Each point is reached from the start by the listed moves, each made 0, 1 or 2 times, or once backwards (-1), plus a little noise. Is the number of moves made odd or even? Then give how often each move was made.

Moves:
(1): [ 0.40  0.21  0.01 -0.06 -0.42]
(2): [-0.12  0.25  0.02  0.11  0.25]
Start: [-0.11  0.08 -0.19 -0.04  0.40]
Points:
[-0.51 -0.14 -0.20  0.03  0.83] => odd (-1, 0)
[-0.23  0.32 -0.17  0.07  0.66] => odd (0, 1)
[ 0.29  0.29 -0.19 -0.10 -0.01] => odd (1, 0)

Moves:
(1): [ 0.37  0.17  0.21 -0.12 -0.29  0.16  0.11 -0.08 -0.14 -0.03]
(2): [-0.10  0.18  0.18  0.27  0.01 -0.06  0.24 -0.18  0.05 -0.11]
(3): [ 0.07 -0.04  0.09 -0.13  0.04 -0.05  0.12  0.09  0.23  0.00]
(4): [ 0.00 -0.15  0.13  0.09  0.00  0.13  0.12 -0.21  0.10  0.02]
(5): [ 0.12  0.02 -0.20  0.01  0.30  0.08 -0.06  0.05 -0.09 -0.22]
(6): [-0.05  0.23  0.04 -0.26  0.15  0.12 -0.26 -0.19  0.00  0.07]
(7): [-0.12 -0.09 -0.04 -0.21 -0.04 -0.08  0.35  0.03 -0.11 -0.02]
(8): [-0.05  0.06  0.00  0.04 -0.06  0.15 -0.03  0.12  0.17 -0.10]
(9): [ 0.01  0.05 -0.20 -0.09 -0.07 -0.10  0.17 -0.27  0.20 -0.05]
Start: [-0.02 -0.04 -0.01  0.02  0.13  0.07  0.11 -0.04  0.07 -0.12]
Points:
[ 0.28 -0.65  0.13 -0.13 -0.68  0.08  0.96 -0.66 -0.18  0.18] => even (1, -1, -1, 2, -1, -1, 1, -1, 1)
[-0.10  0.09  0.80 -0.24 -0.46  0.13  1.13  0.19  0.05 -0.14] => even (1, 1, 1, 0, -1, 0, 2, 1, -1)
[ 0.22 -0.13 -0.12 -0.61 -0.57 -0.05  1.69  0.03  0.88 -0.55] => even (1, 0, 2, 0, 0, -1, 2, 2, 2)

Moves:
(1): [ 0.09  0.04  0.13 -0.03 -0.02  0.00  0.00  0.09 -0.14 -0.03  0.07 -0.05
  0.01  0.02  0.06  0.04  0.05  0.04  0.04  0.05  0.01  0.00 -0.10  0.05
  0.03]
(2): [ 0.10  0.12  0.03  0.17 -0.02  0.18 -0.20 -0.05  0.00  0.15  0.05  0.01
  0.03 -0.12  0.12  0.02  0.07  0.11  0.10  0.02 -0.09 -0.08  0.14 -0.15
  0.01]
(3): [-0.04  0.10  0.19  0.08  0.04  0.00 -0.04 -0.07  0.02  0.03 -0.12  0.01
 -0.05 -0.05  0.07  0.04 -0.03  0.03 -0.02 -0.10 -0.21  0.02 -0.05  0.03
  0.00]
(4): [ 0.11 -0.07  0.02  0.00  0.07 -0.06  0.03  0.03 -0.04  0.01 -0.01 -0.02
 -0.06 -0.08  0.00  0.13 -0.13  0.02 -0.07  0.01 -0.05 -0.06 -0.05  0.08
 -0.06]
(5): [ 0.01  0.01 -0.07 -0.10  0.01 -0.02 -0.04 -0.04 -0.07 -0.12  0.05  0.03
  0.04  0.06  0.03 -0.03 -0.03  0.08 -0.06  0.00  0.02  0.14  0.05 -0.13
 -0.02]
(6): [ 0.01 -0.03 -0.03 -0.04  0.02  0.15 -0.05  0.03  0.00  0.07 -0.09  0.08
 -0.10  0.04  0.02 -0.12  0.05  0.01 -0.12  0.08  0.17 -0.04  0.01  0.03
 -0.02]
(7): [ 0.07 -0.05 -0.03  0.02  0.15  0.06  0.08  0.04  0.00 -0.01  0.11  0.04
 -0.10 -0.02  0.00 -0.03  0.11  0.00  0.09  0.02 -0.02 -0.07 -0.06  0.02
  0.07]
(8): [-0.21  0.18 -0.02  0.18  0.00 -0.08 -0.04  0.12 -0.10  0.10 -0.07  0.11
  0.03 -0.08  0.06  0.08  0.10 -0.14 -0.05  0.14  0.03 -0.03 -0.12  0.15
  0.03]
(9): [-0.05 -0.06 -0.03  0.08  0.04 -0.08  0.01  0.10  0.20  0.20 -0.13  0.15
 -0.07  0.06  0.06 -0.01  0.05  0.08 -0.01 -0.12 -0.13  0.11  0.01 -0.03
  0.06]
(10): [-0.09 -0.04 -0.01 -0.15  0.09  0.17  0.00 -0.03 -0.08  0.12  0.01 -0.12
 -0.09  0.15 -0.06  0.07  0.00 -0.10  0.01  0.11  0.04  0.05  0.02 -0.08
  0.01]
(11): [-0.05 -0.14  0.13 -0.10  0.05  0.09 -0.05  0.11 -0.01 -0.05  0.13  0.11
  0.03 -0.03 -0.05 -0.03 -0.03  0.04 -0.09 -0.05 -0.10 -0.03  0.12  0.02
  0.05]
(12): [-0.01 -0.13 -0.06 -0.07 -0.05  0.06 -0.04  0.04 -0.10 -0.06 -0.16  0.10
 -0.03 -0.11 -0.13 -0.04 -0.03  0.02  0.06 -0.02 -0.08  0.03  0.05 -0.07
 -0.09]
(13): [ 0.07 -0.01 -0.05  0.04  0.02  0.08  0.02  0.05 -0.05  0.01 -0.18 -0.02
  0.17  0.08  0.02  0.11  0.01 -0.06 -0.05 -0.01 -0.12 -0.09 -0.07  0.05
  0.08]
(14): [-0.01  0.06  0.04  0.18 -0.22 -0.01  0.10 -0.04 -0.04 -0.03 -0.03  0.07
  0.02  0.13 -0.15  0.07 -0.15  0.00 -0.09  0.10  0.08  0.06 -0.01 -0.17
  0.02]
(15): [-0.01  0.03  0.01  0.04  0.01  0.17  0.01  0.00 -0.10  0.04  0.01 -0.05
  0.05  0.03  0.19  0.14 -0.01 -0.07 -0.04 -0.20  0.18  0.13 -0.02  0.01
 -0.18]
(16): [ 0.10 -0.13 -0.02  0.03 -0.08  0.11  0.03  0.01  0.02 -0.12 -0.05 -0.04
  0.00 -0.11 -0.03  0.06  0.04 -0.09 -0.05  0.06 -0.13  0.04  0.02 -0.07
 -0.01]
(17): [ 0.03 -0.10  0.02  0.18  0.00  0.06 -0.19 -0.08 -0.05  0.04  0.15 -0.09
 -0.08  0.02 -0.10 -0.10  0.29  0.10 -0.03 -0.10 -0.17 -0.14  0.11 -0.06
  0.06]
(18): [ 0.00 -0.04  0.04  0.07  0.04  0.02  0.10  0.00  0.04 -0.01 -0.09 -0.08
  0.01  0.02 -0.03  0.03  0.02  0.08 -0.02 -0.01  0.06 -0.03 -0.18 -0.14
 -0.01]
(19): [ 0.01 -0.12 -0.08  0.06  0.03  0.01 -0.08  0.03  0.00 -0.14 -0.07 -0.11
 -0.05  0.09  0.09  0.07 -0.04  0.10  0.08  0.02 -0.09  0.00  0.04  0.03
  0.09]
(20): [-0.12  0.02 -0.13 -0.08 -0.08 -0.05  0.15 -0.09 -0.12 -0.06  0.09  0.09
  0.10 -0.08 -0.06 -0.07  0.05  0.10  0.04  0.28 -0.05  0.00  0.08  0.15
  0.02]
(21): [ 0.03 -0.04  0.05  0.06  0.09 -0.04  0.04 -0.03  0.06 -0.06 -0.01  0.09
  0.02 -0.11 -0.18  0.14  0.06 -0.07  0.01  0.10  0.22  0.13  0.01  0.05
  0.00]
(22): [-0.02 -0.02  0.02  0.17 -0.01 -0.04 -0.03 -0.06 -0.05  0.13 -0.10 -0.08
  0.05 -0.04 -0.08 -0.07 -0.12  0.02 -0.05 -0.13  0.04  0.16 -0.14 -0.06
  0.08]
(23): [ 0.00  0.10  0.04  0.03 -0.01 -0.05  0.01 -0.05 -0.05 -0.01  0.02 -0.11
 -0.14 -0.11 -0.11 -0.03  0.01  0.13 -0.05 -0.09  0.02  0.08  0.28 -0.19
  0.11]
(24): [-0.03  0.05 -0.09 -0.08 -0.06  0.09 -0.05  0.07  0.02 -0.10 -0.07  0.02
 -0.05 -0.05  0.04  0.11  0.06 -0.01 -0.05 -0.02 -0.11 -0.07 -0.09  0.08
  0.06]
Start: [-0.18  0.14 -0.03  0.12 -0.06  0.12  0.00  0.17  0.06  0.10 -0.05  0.00
 -0.04  0.09  0.06  0.06 -0.11  0.16 -0.19  0.06 -0.02 -0.03  0.01  0.11
  0.06]
Points:
[ 0.20 -0.55 -0.07  0.82  0.44  0.96 -1.41  0.20  0.12  0.16 -0.86  0.09
 -0.55 -0.28  0.39  0.40  0.40  0.40 -0.56 -0.78 -0.71  0.44 -0.11  0.18
  0.15] => even (0, 1, 2, 1, 2, 2, 0, 0, 1, 0, 0, 1, 0, -1, 1, 1, 2, -1, 2, -1, 2, 2, -1, 2)
[-0.44  0.41  0.83  1.52  0.91  1.28 -1.14  0.48 -0.12  1.64 -0.49  0.33
 -0.03 -0.42  0.33  0.63  0.95 -0.14 -0.62 -0.98 -0.37 -0.15 -0.32  0.41
  0.41] => even (0, 2, 2, 0, -1, 1, 1, 2, 1, 1, 2, 0, 2, -1, 2, -1, 2, 0, -1, -1, 2, 2, 0, 1)
[-0.07  0.32  0.20  0.04  0.25  0.80  0.02 -0.14 -0.37  0.79 -0.73 -0.21
  0.07 -0.44  0.31  0.54 -0.34  0.23 -0.24  0.72 -0.73 -0.19  0.45  0.29
  0.07] => even (0, 2, 2, 2, -1, 1, -1, 0, 0, 2, 0, 0, 2, -1, 0, 1, -1, 0, 0, 2, 0, 0, 1, -1)
[-0.35 -0.16  0.12  0.35 -0.33  0.21 -0.73  0.64 -0.88 -0.25 -0.48 -0.10
 -0.19 -0.04 -0.36  0.50 -0.46  0.22 -0.67  0.33 -0.41  0.09 -0.94 -0.08
  0.17] => even (2, 0, 0, 2, 2, 0, -1, 2, -1, 1, 1, 2, -1, 1, -1, 0, 1, 1, 1, -1, 0, 2, -1, 2)
[ 0.20  0.13  0.21  0.23 -0.16  0.86  0.00 -0.33 -0.91  0.21  0.58 -0.98
  0.34  1.00 -0.39  0.01  0.28  0.31 -0.54 -0.10  0.54  0.25  0.18 -1.06
  0.32] => even (2, 0, -1, -1, 2, 0, 0, -1, -1, 2, 0, -1, 2, 1, 1, 0, 2, 1, -1, 0, 0, 1, 1, -1)
[ 0.68  0.21  0.00  0.82 -0.31  1.22 -0.41  0.05  0.00  0.40 -0.33 -0.65
 -0.30 -0.06  0.33  1.13  0.21  0.10 -0.28 -0.72 -0.82 -0.12  0.90 -0.77
  0.12] => odd (0, 2, 0, 1, -1, -1, 0, -1, 1, 1, -1, 0, 2, 1, 2, 2, 1, -1, 0, -1, 0, -1, 2, 1)
[-0.51  0.91  0.16  0.06  0.14  0.45  0.32  0.57 -0.32  0.46  0.02  0.35
  0.01  0.35  0.02  0.91  0.22 -0.22 -0.40  1.30  1.40  0.11 -0.65  0.04
  0.10] => odd (2, 1, -1, 0, 1, 1, 0, 2, 0, 2, 0, -1, 0, 1, 0, -1, -1, 2, -1, 0, 2, -1, 0, 1)
[ 0.27  0.46  0.81  0.60  0.33  0.45 -0.39  0.02  0.23  0.76 -0.59 -0.11
 -0.37 -0.65  0.26  0.45  0.15  1.03 -0.52 -0.78 -0.05  0.74  0.14 -0.65
  0.14] => even (2, 2, 2, 1, 1, 1, -1, -1, 2, 0, 0, 0, 0, -1, 1, 0, 0, 2, -1, 0, 2, 1, 2, 1)
[-0.31  0.74 -0.57  0.16 -1.03  0.51 -0.20 -0.31 -0.76 -0.78 -0.63 -0.18
  0.04 -0.03  0.03  0.59 -0.52  0.68 -0.33  0.03 -0.75  0.16  0.83 -0.82
 -0.05] => odd (-1, 1, 1, 0, 2, -1, -1, 0, -1, 0, -1, 2, 1, 2, 1, 0, 0, 0, 1, 1, -1, -1, 2, 2)
[-0.09  0.49 -0.43  0.65 -0.71  0.62 -0.03 -0.11 -0.30 -0.20  0.24  0.34
  0.20  0.05  0.39  0.43 -0.24  0.85 -0.63  0.73  1.00  0.42  0.31 -0.19
 -0.26] => even (0, 2, -1, 1, 2, 2, -1, 0, 0, -1, 0, -1, -1, 2, 2, 0, 0, 1, 1, 2, 1, 0, 0, 1)

Moves:
(1): [-0.04 -0.11  0.14  0.00  0.05 -0.17 -0.10 -0.21  0.09 -0.07  0.06  0.00
  0.01  0.11  0.06 -0.10 -0.04 -0.10  0.05  0.19  0.02  0.08 -0.05 -0.04
  0.01 -0.07]
(2): [-0.03 -0.07 -0.16  0.14  0.09  0.09 -0.09  0.07  0.04 -0.14 -0.04  0.13
 -0.06  0.00 -0.13  0.02 -0.03  0.01  0.06 -0.10  0.08  0.05  0.12  0.10
  0.07  0.16]
(3): [-0.05 -0.03 -0.13  0.09  0.06  0.11 -0.07  0.07  0.07 -0.22  0.06  0.00
  0.16  0.07 -0.10  0.02  0.10 -0.03 -0.07 -0.20  0.03 -0.04  0.06 -0.03
 -0.03  0.03]
(4): [-0.12 -0.08  0.05  0.17 -0.06 -0.07  0.07  0.23  0.14 -0.06  0.18 -0.18
  0.10 -0.02 -0.05 -0.12 -0.22  0.22 -0.10  0.15 -0.13  0.10  0.06  0.04
  0.05 -0.23]
(5): [ 0.07 -0.01  0.02  0.07 -0.09  0.02 -0.08 -0.05  0.04  0.02 -0.04  0.06
 -0.05 -0.07  0.17 -0.04  0.01 -0.03  0.12  0.02 -0.12  0.16 -0.15  0.11
 -0.10 -0.20]
(6): [-0.03 -0.09  0.02 -0.04  0.12  0.02 -0.06 -0.10  0.04  0.01 -0.10 -0.11
 -0.16  0.17  0.07 -0.04  0.05  0.04 -0.08  0.01  0.03 -0.09 -0.09  0.12
 -0.01 -0.13]
(7): [-0.08 -0.21  0.21 -0.24 -0.02  0.07 -0.04  0.10 -0.06  0.09  0.06  0.09
 -0.23  0.19  0.09 -0.02 -0.07  0.04  0.19  0.01 -0.29 -0.06  0.22 -0.21
 -0.39  0.03]
(8): [-0.11  0.04  0.07  0.04 -0.04 -0.10 -0.15  0.09 -0.01 -0.16  0.04 -0.01
 -0.18 -0.07 -0.04  0.02 -0.06 -0.11 -0.01 -0.01 -0.03  0.12  0.07 -0.02
 -0.07  0.00]
(9): [ 0.12 -0.07 -0.08 -0.01 -0.01  0.07  0.07  0.15  0.00  0.07  0.15 -0.23
 -0.04 -0.15 -0.05  0.01  0.15  0.02  0.23 -0.05  0.32 -0.25 -0.06  0.08
  0.03  0.21]
(10): [-0.20  0.06  0.18  0.03 -0.08  0.06  0.03  0.06  0.02 -0.16  0.07 -0.09
 -0.09 -0.05 -0.07 -0.11  0.13 -0.17  0.07  0.13 -0.03 -0.07  0.02  0.17
  0.20 -0.03]
(11): [ 0.04  0.00  0.18  0.09  0.07  0.00  0.18 -0.12  0.06 -0.01 -0.09 -0.04
 -0.05 -0.13 -0.09  0.11  0.14 -0.06 -0.08 -0.24 -0.10  0.16 -0.04  0.10
  0.09  0.10]
(12): [-0.30 -0.03  0.02  0.30  0.03 -0.03  0.16 -0.01 -0.09  0.05 -0.20  0.13
  0.08  0.12 -0.08  0.20 -0.08 -0.05  0.03  0.03 -0.07  0.00 -0.03 -0.04
  0.19 -0.01]
(13): [-0.03  0.08 -0.14  0.18  0.05 -0.06  0.15 -0.13 -0.11 -0.09  0.13  0.15
 -0.04 -0.15 -0.02  0.00 -0.07 -0.06  0.09  0.05 -0.06 -0.03  0.12  0.01
 -0.02 -0.14]
(14): [ 0.06 -0.08 -0.05  0.17  0.09 -0.05 -0.04  0.03 -0.17  0.01  0.06 -0.04
 -0.26 -0.03  0.22  0.03 -0.11  0.15 -0.02  0.04 -0.19  0.05 -0.05 -0.10
  0.13  0.03]
(15): [ 0.02  0.22 -0.01 -0.04 -0.15 -0.17  0.07 -0.01  0.00  0.05  0.08  0.08
 -0.05  0.03  0.08 -0.14  0.01  0.00 -0.17 -0.11 -0.03 -0.19 -0.22  0.24
  0.10  0.33]
(16): [-0.03 -0.05 -0.05  0.02  0.11 -0.12  0.05  0.07  0.01  0.08  0.03  0.02
 -0.03  0.00 -0.07 -0.18  0.13  0.00 -0.06  0.04  0.01  0.17  0.00  0.06
  0.05 -0.11]
(17): [ 0.08 -0.03  0.09  0.09  0.06 -0.03 -0.03  0.00  0.11  0.03 -0.08  0.11
 -0.03 -0.07 -0.17  0.04  0.05 -0.07 -0.01 -0.03 -0.06 -0.08 -0.04  0.02
  0.14 -0.19]
(18): [ 0.17  0.08  0.10 -0.02  0.20 -0.02 -0.04  0.03  0.10  0.04 -0.13 -0.17
  0.06 -0.20  0.21 -0.07 -0.09 -0.24 -0.08 -0.10 -0.13  0.01  0.15  0.07
 -0.06  0.10]
(19): [-0.11  0.01  0.05 -0.02 -0.02  0.04 -0.09 -0.07 -0.07  0.11  0.27 -0.13
  0.10 -0.04  0.07  0.04 -0.21  0.07 -0.10 -0.12  0.17 -0.20  0.31  0.01
  0.02  0.06]
(20): [ 0.10 -0.11  0.11  0.06 -0.03 -0.13 -0.03  0.03 -0.14 -0.06 -0.06  0.12
 -0.06 -0.07 -0.02 -0.14 -0.22  0.16  0.03 -0.13  0.04 -0.14 -0.09 -0.14
 -0.04 -0.16]
(21): [-0.22  0.15 -0.33 -0.11 -0.14  0.03 -0.11 -0.07  0.01  0.15  0.14 -0.06
 -0.21 -0.16 -0.05 -0.27 -0.15 -0.11  0.00  0.07 -0.32 -0.10  0.20 -0.04
 -0.10 -0.10]
(22): [-0.20 -0.06 -0.37 -0.12  0.40  0.06 -0.04  0.22  0.09 -0.16  0.17 -0.19
 -0.16  0.03  0.06  0.20 -0.38 -0.25  0.16  0.05 -0.12 -0.16 -0.02 -0.14
  0.07  0.00]
(23): [ 0.03 -0.14 -0.08 -0.14 -0.06 -0.13  0.19 -0.04  0.20  0.07 -0.05  0.31
 -0.03  0.06  0.08 -0.11 -0.11 -0.13 -0.07 -0.03 -0.05  0.08  0.14 -0.23
  0.00 -0.08]
(24): [ 0.18  0.06  0.03  0.05  0.00  0.06  0.07 -0.37  0.01  0.25  0.07  0.18
 -0.18  0.15 -0.09 -0.08 -0.01  0.03  0.04 -0.01  0.24 -0.06 -0.18 -0.02
 -0.09 -0.02]
Start: [ 0.17  0.03 -0.29  0.08  0.04  0.06 -0.02 -0.17 -0.06  0.12 -0.13 -0.03
 -0.06  0.10 -0.09 -0.10  0.03 -0.04 -0.22  0.06  0.12  0.07 -0.09 -0.11
  0.12 -0.03]
Points:
[-0.66  0.37  0.15  1.11  0.43 -0.25  0.04 -0.18  0.54  0.07 -0.63 -0.17
 -0.89 -0.36 -0.45 -0.81  0.15 -1.06 -0.51 -0.30 -1.82  0.07 -0.33  1.15
  0.66 -0.11] => odd (1, 1, 1, 1, 1, 1, 1, 0, 0, 1, 2, 2, 0, 0, 2, 1, 2, 2, -1, 0, 2, 0, -1, 0)
[-1.72 -0.81 -0.32  1.08  0.51 -0.25  0.21 -0.26 -0.19 -0.96 -0.14  0.95
 -0.90  0.14 -0.41 -0.16 -0.98 -0.83 -0.19 -0.03 -1.18  0.26  1.80 -0.84
  0.70 -0.77] => even (1, 2, 1, 0, -1, 1, 1, 1, -1, 2, 1, 2, 2, 1, -1, 0, 0, 0, 1, 1, 1, 0, 2, -1)
[ 0.42 -0.06  0.00 -0.49  0.50  1.05 -0.22 -0.76  0.39  1.34  0.80 -1.47
 -1.39 -0.35 -0.43 -0.39  0.46 -0.33 -0.31 -0.74  0.20 -1.24  0.84  0.10
 -0.05  0.04] => even (-1, -1, 1, 0, -1, 2, 1, 0, 2, 1, 2, -1, -1, 1, -1, 0, 2, 1, 2, -1, 2, 0, 0, 2)
[ 1.33 -0.79  1.09  0.45 -0.58 -0.50  0.61 -0.85  0.24  0.66 -0.51  1.70
 -1.02  0.10 -0.22 -0.52 -0.37  0.39 -0.17 -0.81 -0.93  0.55 -0.42 -1.38
 -0.86 -1.01] => odd (0, -1, 1, 1, 1, -1, 2, 1, 0, -1, 2, 0, 0, 1, 0, -1, 2, 0, -1, 2, 0, -1, 2, 2)
